Rows are points. The ring and each string are closed loops that go straight from each point to the next, and from the last back to the first. Before rounding, they use only three directions, however many columns there are. Count how often each string passes through the ring. Passing back the other way cancels.

Ring (10 x 4):
array([[ 0.44, -0.06, -0.16,  0.08],
       [ 0.29,  0.21, -0.22,  0.19],
       [ 0.09,  0.29, -0.25,  0.25],
       [-0.22,  0.19, -0.28,  0.28],
       [-0.35,  0.02, -0.29,  0.25],
       [-0.39, -0.24, -0.27,  0.18],
       [-0.30, -0.45, -0.21,  0.10],
       [ 0.00, -0.57, -0.11,  0.00],
       [ 0.25, -0.48, -0.09, -0.02],
       [ 0.38, -0.33, -0.11,  0.00]])
String (14 x 4):
array([[ 0.16, -0.42, -0.30,  0.03],
       [ 0.08, -0.23, -0.28,  0.10],
       [ 0.09, -0.29,  0.10,  0.05],
       [ 0.27, -0.55,  0.12, -0.06],
       [ 0.31, -0.67,  0.03, -0.10],
       [ 0.16, -0.53,  0.24, -0.04],
       [ 0.07, -0.37,  0.02,  0.04],
       [ 0.05, -0.33, -0.13,  0.06],
       [ 0.09, -0.45, -0.38,  0.04],
       [ 0.09, -0.72, -0.29, -0.05],
       [ 0.09, -0.48, -0.43,  0.03],
       [ 0.08, -0.36, -0.40,  0.06],
       [ 0.15, -0.57, -0.39, -0.01],
       [ 0.20, -0.65, -0.23, -0.06]])
Times through: 0
String (15 x 4):
array([[-0.65, -0.04, -0.43,  0.29],
       [-0.58, -0.04, -0.05,  0.26],
       [-0.28, -0.07, -0.05,  0.19],
       [-0.14, -0.10, -0.21,  0.17],
       [-0.27, -0.04, -0.51,  0.23],
       [-0.45,  0.10, -0.57,  0.31],
       [-0.50,  0.20, -0.18,  0.33],
       [-0.28,  0.08,  0.01,  0.24],
       [-0.05, -0.09, -0.20,  0.16],
       [-0.13, -0.01, -0.51,  0.22],
       [-0.17,  0.00, -0.54,  0.23],
       [-0.07, -0.09, -0.30,  0.17],
       [-0.20, -0.04, -0.14,  0.19],
       [-0.08, -0.12, -0.33,  0.16],
       [-0.32, -0.08, -0.50,  0.23]])
Times through: 2

Ring (9 x 11):
array([[ 0.86,  0.00,  0.18,  0.13,  0.04,  0.29, -0.17, -0.01, -0.20,
         0.17, -0.16],
       [ 0.48,  0.56,  0.20, -0.03,  0.10,  0.18, -0.08,  0.13, -0.17,
         0.05, -0.23],
       [ 0.00,  0.70,  0.06, -0.12,  0.06,  0.10,  0.02,  0.15, -0.08,
        -0.03, -0.19],
       [-0.30,  0.61, -0.05, -0.14, -0.01,  0.06,  0.08,  0.11,  0.00,
        -0.05, -0.12],
       [-0.58,  0.09, -0.19, -0.07, -0.15,  0.06,  0.13, -0.01,  0.10,
        -0.01,  0.05],
       [-0.42, -0.37, -0.21,  0.04, -0.21,  0.12,  0.08, -0.12,  0.11,
         0.07,  0.13],
       [ 0.00, -0.69, -0.18,  0.16, -0.22,  0.22,  0.00, -0.19,  0.05,
         0.16,  0.14],
       [ 0.53, -0.67, -0.07,  0.23, -0.14,  0.30, -0.11, -0.19, -0.06,
         0.23,  0.05],
       [ 0.83, -0.37,  0.07,  0.21, -0.04,  0.32, -0.16, -0.10, -0.15,
         0.22, -0.07]])
String (15 x 11):
array([[-0.94,  0.22, -0.29, -0.15, -0.18, -0.01,  0.21,  0.00,  0.17,
        -0.08,  0.08],
       [-0.79,  0.30, -0.66, -0.13, -0.18,  0.02,  0.23, -0.06,  0.17,
        -0.04,  0.05],
       [-0.34,  0.20, -0.35, -0.06, -0.11,  0.09,  0.11, -0.03,  0.06,
         0.01, -0.01],
       [-0.36,  0.31, -0.47, -0.08, -0.11,  0.08,  0.13, -0.04,  0.07,
         0.00, -0.02],
       [-0.06,  0.15, -0.15, -0.01, -0.07,  0.14,  0.03, -0.01,  0.00,
         0.05, -0.04],
       [-0.08,  0.10,  0.28, -0.02, -0.04,  0.13, -0.02,  0.07, -0.04,
         0.03, -0.05],
       [-0.34,  0.38,  0.36, -0.11, -0.01,  0.06,  0.03,  0.16, -0.02,
        -0.05, -0.08],
       [-0.65,  0.84,  0.05, -0.24,  0.00, -0.02,  0.14,  0.20,  0.03,
        -0.13, -0.12],
       [-0.61,  0.86, -0.33, -0.22, -0.02, -0.01,  0.18,  0.12,  0.06,
        -0.11, -0.12],
       [-0.40,  0.61, -0.51, -0.14, -0.06,  0.05,  0.15,  0.02,  0.06,
        -0.04, -0.08],
       [-0.03,  0.17, -0.24, -0.01, -0.07,  0.14,  0.04, -0.03,  0.00,
         0.05, -0.05],
       [-0.31,  0.30, -0.32, -0.07, -0.09,  0.09,  0.10, -0.01,  0.05,
         0.00, -0.03],
       [-0.10,  0.09, -0.09, -0.01, -0.08,  0.13,  0.03, -0.01,  0.00,
         0.04, -0.03],
       [-0.36,  0.07,  0.24, -0.05, -0.08,  0.08,  0.04,  0.07,  0.02,
        -0.01,  0.00],
       [-0.91,  0.18,  0.00, -0.14, -0.15, -0.01,  0.16,  0.06,  0.14,
        -0.08,  0.07]])
Times through: 2

Ring (10 x 14):
array([[ 0.49,  0.08, -0.07, -0.25,  0.11, -0.04,  0.14, -0.21, -0.26,
         0.01, -0.03, -0.05,  0.10,  0.09],
       [ 0.40,  0.33, -0.17, -0.31,  0.19, -0.25, -0.11, -0.08, -0.22,
         0.03,  0.14, -0.18,  0.05,  0.04],
       [ 0.18,  0.51, -0.23, -0.30,  0.19, -0.42, -0.25,  0.07, -0.16,
        -0.03,  0.20, -0.23,  0.06,  0.04],
       [-0.14,  0.60, -0.35, -0.18,  0.11, -0.51, -0.22,  0.27, -0.09,
        -0.17,  0.15, -0.20,  0.12,  0.07],
       [-0.27,  0.54, -0.45, -0.07,  0.03, -0.46, -0.06,  0.34, -0.08,
        -0.28,  0.06, -0.13,  0.18,  0.09],
       [-0.33,  0.38, -0.51,  0.05, -0.06, -0.32,  0.19,  0.33, -0.09,
        -0.37, -0.09, -0.02,  0.25,  0.12],
       [-0.29,  0.16, -0.42,  0.11, -0.15, -0.14,  0.42,  0.24, -0.12,
        -0.41, -0.25,  0.10,  0.30,  0.17],
       [-0.13, -0.09, -0.14,  0.08, -0.21,  0.03,  0.55,  0.04, -0.17,
        -0.34, -0.39,  0.22,  0.31,  0.23],
       [ 0.13, -0.17,  0.04, -0.04, -0.15,  0.09,  0.49, -0.14, -0.22,
        -0.20, -0.36,  0.21,  0.25,  0.22],
       [ 0.32, -0.13,  0.05, -0.13, -0.06,  0.08,  0.39, -0.22, -0.25,
        -0.10, -0.26,  0.13,  0.19,  0.18]])
String (16 x 14):
array([[ 0.52,  0.19, -0.39, -0.21,  0.19, -0.05,  0.16, -0.13, -0.27,
        -0.04,  0.08, -0.14,  0.09,  0.02],
       [ 0.64,  0.16, -0.44, -0.23,  0.23,  0.00,  0.19, -0.19, -0.30,
        -0.01,  0.10, -0.17,  0.07, -0.01],
       [ 0.77,  0.05, -0.19, -0.30,  0.22,  0.06,  0.17, -0.32, -0.32,
         0.08,  0.06, -0.12,  0.05,  0.03],
       [ 0.65, -0.10,  0.17, -0.30,  0.08,  0.08,  0.21, -0.39, -0.30,
         0.09, -0.12,  0.03,  0.09,  0.13],
       [ 0.63, -0.14, -0.21, -0.15,  0.08,  0.21,  0.46, -0.31, -0.32,
        -0.05, -0.15,  0.03,  0.15,  0.08],
       [ 0.39, -0.02, -0.38, -0.07,  0.05,  0.11,  0.46, -0.13, -0.28,
        -0.16, -0.13,  0.02,  0.18,  0.08],
       [ 0.09,  0.08, -0.12, -0.09, -0.04, -0.09,  0.26, -0.02, -0.19,
        -0.18, -0.17,  0.06,  0.20,  0.15],
       [-0.07, -0.11,  0.35, -0.09, -0.22, -0.07,  0.30, -0.09, -0.15,
        -0.17, -0.40,  0.25,  0.25,  0.29],
       [ 0.05, -0.41,  0.36,  0.00, -0.31,  0.21,  0.65, -0.23, -0.21,
        -0.22, -0.59,  0.39,  0.31,  0.32],
       [ 0.27, -0.26, -0.13,  0.01, -0.12,  0.23,  0.66, -0.19, -0.27,
        -0.22, -0.38,  0.21,  0.26,  0.19],
       [ 0.34, -0.05, -0.38, -0.03,  0.01,  0.12,  0.51, -0.11, -0.27,
        -0.19, -0.18,  0.05,  0.21,  0.10],
       [ 0.36, -0.05, -0.25, -0.08,  0.01,  0.10,  0.43, -0.15, -0.26,
        -0.15, -0.17,  0.05,  0.19,  0.11],
       [ 0.56, -0.10, -0.24, -0.14,  0.07,  0.16,  0.43, -0.26, -0.31,
        -0.07, -0.13,  0.02,  0.15,  0.08],
       [ 0.46,  0.09, -0.44, -0.13,  0.13,  0.03,  0.32, -0.12, -0.28,
        -0.11, -0.02, -0.07,  0.14,  0.04],
       [ 0.94,  0.02, -0.31, -0.31,  0.28,  0.13,  0.22, -0.39, -0.37,
         0.12,  0.11, -0.16,  0.03, -0.02],
       [ 0.93,  0.13, -0.38, -0.34,  0.33,  0.06,  0.13, -0.34, -0.36,
         0.12,  0.19, -0.23,  0.01, -0.05]])
Times through: 1
String (13 x 14):
array([[-0.07,  0.22, -0.48,  0.02, -0.02, -0.15,  0.31,  0.16, -0.16,
        -0.31, -0.12,  0.00,  0.23,  0.11],
       [-0.04,  0.04, -0.72,  0.18, -0.08,  0.07,  0.67,  0.15, -0.21,
        -0.43, -0.24,  0.08,  0.30,  0.10],
       [-0.22, -0.27, -0.08,  0.18, -0.32,  0.15,  0.77,  0.02, -0.17,
        -0.42, -0.57,  0.36,  0.38,  0.29],
       [-0.11, -0.22,  0.35, -0.03, -0.29,  0.02,  0.45, -0.11, -0.16,
        -0.23, -0.50,  0.33,  0.29,  0.32],
       [ 0.02, -0.02,  0.23, -0.13, -0.14, -0.10,  0.22, -0.09, -0.16,
        -0.14, -0.29,  0.16,  0.21,  0.24],
       [ 0.19,  0.11, -0.16, -0.13,  0.01, -0.09,  0.22, -0.05, -0.21,
        -0.13, -0.11,  0.01,  0.17,  0.12],
       [ 0.60,  0.12, -0.52, -0.16,  0.20,  0.05,  0.29, -0.16, -0.30,
        -0.06,  0.06, -0.14,  0.10, -0.01],
       [ 0.72,  0.31, -0.37, -0.35,  0.33, -0.13, -0.06, -0.20, -0.29,
         0.10,  0.25, -0.27,  0.00, -0.04],
       [ 0.34,  0.60, -0.07, -0.45,  0.28, -0.51, -0.49, -0.01, -0.16,
         0.12,  0.33, -0.32, -0.03,  0.01],
       [ 0.14,  0.68, -0.42, -0.30,  0.26, -0.53, -0.36,  0.18, -0.14,
        -0.05,  0.32, -0.33,  0.03, -0.01],
       [ 0.10,  0.56, -0.76, -0.12,  0.21, -0.35, -0.03,  0.24, -0.17,
        -0.20,  0.23, -0.27,  0.11, -0.03],
       [ 0.05,  0.29, -0.44, -0.07,  0.05, -0.20,  0.17,  0.12, -0.17,
        -0.22, -0.02, -0.07,  0.18,  0.08],
       [-0.25,  0.32, -0.19, -0.06, -0.07, -0.33,  0.08,  0.21, -0.10,
        -0.27, -0.12,  0.01,  0.22,  0.16]])
Times through: 1

Ring (6 x 14):
array([[ 0.32,  0.17,  0.12, -0.19, -0.14, -0.08, -0.49, -0.08,  0.04,
         0.09,  0.00, -0.25, -0.32,  0.08],
       [ 0.07,  0.71, -0.09, -0.02, -0.05,  0.38, -0.28, -0.22,  0.03,
         0.04, -0.19, -0.34, -0.15, -0.34],
       [-0.49,  0.32, -0.13,  0.37, -0.11,  0.67,  0.21,  0.01, -0.17,
        -0.04, -0.42, -0.30,  0.09, -0.27],
       [-0.56, -0.35, -0.08,  0.47, -0.20,  0.48,  0.38,  0.20, -0.29,
        -0.08, -0.43, -0.20,  0.13,  0.07],
       [-0.20, -0.85, -0.11,  0.36, -0.26,  0.07,  0.30,  0.18, -0.30,
        -0.12, -0.31, -0.13,  0.04,  0.36],
       [ 0.29, -0.42,  0.08, -0.08, -0.21, -0.23, -0.30,  0.04, -0.07,
         0.02, -0.04, -0.17, -0.26,  0.34]])
String (6 x 14):
array([[-0.18,  0.19, -0.17,  0.23, -0.12,  0.42,  0.08, -0.08, -0.13,
        -0.05, -0.32, -0.27,  0.01, -0.17],
       [-0.49, -0.20,  0.09,  0.33, -0.20,  0.41,  0.15,  0.22, -0.20,
         0.00, -0.32, -0.22,  0.01,  0.09],
       [-0.26, -0.53,  0.09,  0.24, -0.24,  0.13,  0.08,  0.23, -0.21,
        -0.01, -0.24, -0.17, -0.06,  0.30],
       [ 0.19, -0.88,  0.23, -0.04, -0.29, -0.38, -0.26,  0.24, -0.13,
         0.04, -0.01, -0.10, -0.28,  0.62],
       [ 0.52,  0.14,  0.06, -0.27, -0.13, -0.20, -0.56, -0.16,  0.06,
         0.07,  0.04, -0.24, -0.35,  0.09],
       [ 0.22,  0.73, -0.37,  0.04, -0.02,  0.40, -0.13, -0.41, -0.01,
        -0.07, -0.26, -0.34, -0.05, -0.46]])
Times through: 1

Ring (6 x 14):
array([[ 0.00, -0.03,  0.40, -0.11,  0.19,  0.34,  0.23, -0.14, -0.14,
         0.23, -0.14,  0.11,  0.16, -0.06],
       [ 0.06,  0.45,  0.50, -0.10,  0.12,  0.13, -0.32,  0.02, -0.08,
        -0.18,  0.28,  0.27, -0.16, -0.08],
       [-0.16,  0.45,  0.37, -0.11,  0.08,  0.03, -0.49,  0.16,  0.03,
        -0.16,  0.36,  0.19, -0.25, -0.09],
       [-0.41,  0.04,  0.11, -0.10,  0.07,  0.04, -0.29,  0.21,  0.19,
         0.18,  0.09, -0.14, -0.05, -0.14],
       [-0.31, -0.42, -0.05, -0.01,  0.07,  0.14,  0.06,  0.09,  0.33,
         0.49, -0.35, -0.48,  0.34, -0.22],
       [-0.18, -0.46,  0.06, -0.03,  0.13,  0.27,  0.29, -0.05,  0.18,
         0.53, -0.43, -0.37,  0.41, -0.18]])
String (27 x 14):
array([[ 0.20,  0.03,  0.27,  0.05,  0.06,  0.13, -0.15, -0.04,  0.21,
         0.06, -0.13, -0.18,  0.22, -0.21],
       [-0.12, -0.03,  0.28, -0.10,  0.14,  0.23,  0.06, -0.02,  0.00,
         0.23, -0.08, -0.01,  0.11, -0.10],
       [-0.25, -0.19,  0.37, -0.21,  0.26,  0.44,  0.48, -0.14, -0.28,
         0.44, -0.20,  0.17,  0.15,  0.02],
       [-0.28, -0.43,  0.34, -0.23,  0.31,  0.56,  0.79, -0.24, -0.35,
         0.64, -0.40,  0.12,  0.31,  0.04],
       [-0.22, -0.17,  0.25, -0.13,  0.17,  0.29,  0.21, -0.04, -0.05,
         0.36, -0.17, -0.03,  0.16, -0.07],
       [-0.03, -0.16,  0.13,  0.02,  0.07,  0.13, -0.07,  0.02,  0.26,
         0.25, -0.21, -0.30,  0.26, -0.21],
       [ 0.02, -0.40, -0.01,  0.10,  0.03,  0.12,  0.01,  0.00,  0.43,
         0.39, -0.43, -0.57,  0.47, -0.29],
       [-0.34, -0.82, -0.08, -0.05,  0.16,  0.37,  0.61, -0.09,  0.19,
         0.84, -0.70, -0.54,  0.60, -0.17],
       [-0.41, -0.52,  0.07, -0.13,  0.19,  0.34,  0.46, -0.04,  0.03,
         0.66, -0.42, -0.26,  0.35, -0.09],
       [-0.20, -0.16,  0.16, -0.07,  0.11,  0.18,  0.03,  0.03,  0.13,
         0.31, -0.16, -0.18,  0.18, -0.14],
       [-0.06, -0.28,  0.00,  0.07,  0.03,  0.07, -0.12,  0.07,  0.42,
         0.31, -0.30, -0.50,  0.34, -0.28],
       [-0.12, -0.57, -0.15,  0.11,  0.02,  0.10,  0.05,  0.06,  0.52,
         0.53, -0.53, -0.74,  0.54, -0.32],
       [ 0.02, -0.38, -0.10,  0.15, -0.02,  0.03, -0.17,  0.08,  0.57,
         0.34, -0.41, -0.70,  0.46, -0.35],
       [-0.13, -0.12,  0.15, -0.03,  0.09,  0.14, -0.06,  0.04,  0.19,
         0.25, -0.15, -0.23,  0.19, -0.18],
       [-0.28, -0.19,  0.21, -0.13,  0.16,  0.27,  0.19, -0.01, -0.01,
         0.38, -0.17, -0.07,  0.16, -0.08],
       [-0.35, -0.55,  0.14, -0.16,  0.23,  0.44,  0.63, -0.13, -0.09,
         0.70, -0.47, -0.17,  0.39, -0.06],
       [-0.05, -0.58,  0.08,  0.00,  0.15,  0.34,  0.47, -0.15,  0.16,
         0.61, -0.59, -0.42,  0.55, -0.19],
       [ 0.03, -0.44,  0.16,  0.00,  0.15,  0.33,  0.39, -0.16,  0.11,
         0.49, -0.49, -0.31,  0.48, -0.17],
       [-0.18, -0.41,  0.37, -0.21,  0.31,  0.57,  0.80, -0.27, -0.34,
         0.61, -0.42,  0.12,  0.34,  0.03],
       [-0.25, -0.20,  0.44, -0.25,  0.30,  0.52,  0.62, -0.20, -0.40,
         0.47, -0.22,  0.27,  0.16,  0.06],
       [-0.09,  0.01,  0.24, -0.05,  0.10,  0.16, -0.09,  0.03,  0.10,
         0.16, -0.05, -0.09,  0.10, -0.14],
       [ 0.11,  0.04,  0.27,  0.01,  0.08,  0.14, -0.14, -0.02,  0.16,
         0.08, -0.09, -0.13,  0.17, -0.19],
       [ 0.20,  0.10,  0.29,  0.04,  0.06,  0.11, -0.21, -0.02,  0.20,
         0.01, -0.07, -0.15,  0.17, -0.21],
       [-0.08,  0.05,  0.33, -0.10,  0.14,  0.23,  0.01, -0.03, -0.03,
         0.16, -0.03,  0.05,  0.07, -0.09],
       [-0.12,  0.07,  0.51, -0.22,  0.26,  0.41,  0.32, -0.15, -0.35,
         0.22, -0.01,  0.35,  0.01,  0.04],
       [ 0.01,  0.11,  0.61, -0.22,  0.29,  0.48,  0.42, -0.24, -0.45,
         0.19, -0.03,  0.45,  0.04,  0.07],
       [ 0.17,  0.07,  0.50, -0.09,  0.20,  0.35,  0.21, -0.19, -0.18,
         0.12, -0.10,  0.19,  0.15, -0.06]])
Times through: 0

Ring (9 x 14):
array([[ 0.50,  0.20, -0.13, -0.15, -0.16, -0.04,  0.07, -0.14, -0.49,
        -0.30, -0.19,  0.14, -0.25,  0.24],
       [ 0.34,  0.39, -0.01, -0.12,  0.00, -0.01, -0.03, -0.16, -0.31,
        -0.21, -0.22,  0.05, -0.31,  0.12],
       [-0.07,  0.53,  0.24,  0.00,  0.31,  0.05, -0.13, -0.09,  0.15,
         0.03, -0.23, -0.09, -0.30, -0.13],
       [-0.39,  0.40,  0.40,  0.12,  0.49,  0.07, -0.09,  0.07,  0.49,
         0.23, -0.18, -0.14, -0.18, -0.26],
       [-0.53,  0.01,  0.43,  0.20,  0.47,  0.06,  0.08,  0.28,  0.62,
         0.33, -0.08, -0.10,  0.01, -0.22],
       [-0.41, -0.30,  0.32,  0.19,  0.30,  0.02,  0.22,  0.36,  0.46,
         0.27, -0.02,  0.00,  0.12, -0.07],
       [-0.11, -0.51,  0.11,  0.12,  0.03, -0.03,  0.34,  0.35,  0.10,
         0.09,  0.02,  0.13,  0.16,  0.13],
       [ 0.32, -0.46, -0.15, -0.02, -0.25, -0.08,  0.35,  0.19, -0.38,
        -0.18, -0.02,  0.24,  0.06,  0.33],
       [ 0.51, -0.26, -0.22, -0.10, -0.32, -0.09,  0.28,  0.05, -0.56,
        -0.29, -0.08,  0.24, -0.06,  0.37]])
String (19 x 14):
array([[-0.10,  0.14,  0.06,  0.05,  0.17, -0.03,  0.03,  0.07,  0.03,
        -0.02, -0.14,  0.00, -0.15, -0.08],
       [-0.15,  0.35,  0.56,  0.03,  0.42,  0.16,  0.00,  0.04,  0.49,
         0.26, -0.19, -0.08, -0.15, -0.03],
       [-0.44,  0.42,  0.87,  0.11,  0.68,  0.25, -0.04,  0.12,  0.94,
         0.52, -0.19, -0.18, -0.11, -0.16],
       [-0.70,  0.22,  0.68,  0.23,  0.68,  0.14, -0.02,  0.25,  0.92,
         0.49, -0.12, -0.19, -0.03, -0.32],
       [-0.36, -0.01,  0.73,  0.13,  0.48,  0.19,  0.16,  0.27,  0.78,
         0.46, -0.09, -0.06,  0.06, -0.01],
       [-0.16, -0.07,  0.25,  0.09,  0.21,  0.03,  0.15,  0.19,  0.24,
         0.14, -0.08,  0.02, -0.01,  0.00],
       [-0.19, -0.08, -0.06,  0.11,  0.12, -0.09,  0.10,  0.18, -0.02,
        -0.04, -0.08,  0.02, -0.06, -0.11],
       [-0.35, -0.38, -0.13,  0.20,  0.10, -0.14,  0.20,  0.34,  0.03,
         0.00,  0.01,  0.05,  0.08, -0.13],
       [-0.14, -0.77, -0.06,  0.16, -0.08, -0.11,  0.43,  0.46, -0.02,
         0.04,  0.08,  0.18,  0.25,  0.14],
       [-0.03, -0.47, -0.28,  0.10, -0.13, -0.17,  0.27,  0.28, -0.29,
        -0.16,  0.00,  0.15,  0.07,  0.06],
       [ 0.02, -0.19, -0.17,  0.05, -0.05, -0.12,  0.17,  0.16, -0.23,
        -0.14, -0.06,  0.10, -0.04,  0.04],
       [ 0.32, -0.20,  0.10, -0.06, -0.10,  0.02,  0.27,  0.11, -0.17,
        -0.06, -0.08,  0.17, -0.01,  0.32],
       [ 0.74, -0.28, -0.08, -0.19, -0.38, -0.01,  0.35,  0.01, -0.57,
        -0.27, -0.09,  0.30, -0.04,  0.57],
       [ 0.85, -0.10, -0.22, -0.24, -0.44, -0.05,  0.26, -0.11, -0.77,
        -0.41, -0.14,  0.29, -0.16,  0.54],
       [ 0.93,  0.17, -0.14, -0.29, -0.38,  0.00,  0.16, -0.24, -0.75,
        -0.41, -0.21,  0.25, -0.27,  0.54],
       [ 0.85,  0.39,  0.18, -0.30, -0.18,  0.12,  0.09, -0.28, -0.44,
        -0.23, -0.26,  0.17, -0.32,  0.51],
       [ 0.28,  0.24,  0.20, -0.09,  0.06,  0.06,  0.07, -0.06, -0.08,
        -0.05, -0.19,  0.06, -0.20,  0.18],
       [-0.02,  0.17, -0.05,  0.03,  0.10, -0.07,  0.01,  0.03, -0.12,
        -0.11, -0.15,  0.01, -0.18, -0.07],
       [-0.14,  0.41, -0.05,  0.04,  0.22, -0.07, -0.12, -0.04, -0.05,
        -0.10, -0.19, -0.07, -0.29, -0.21]])
Times through: 0
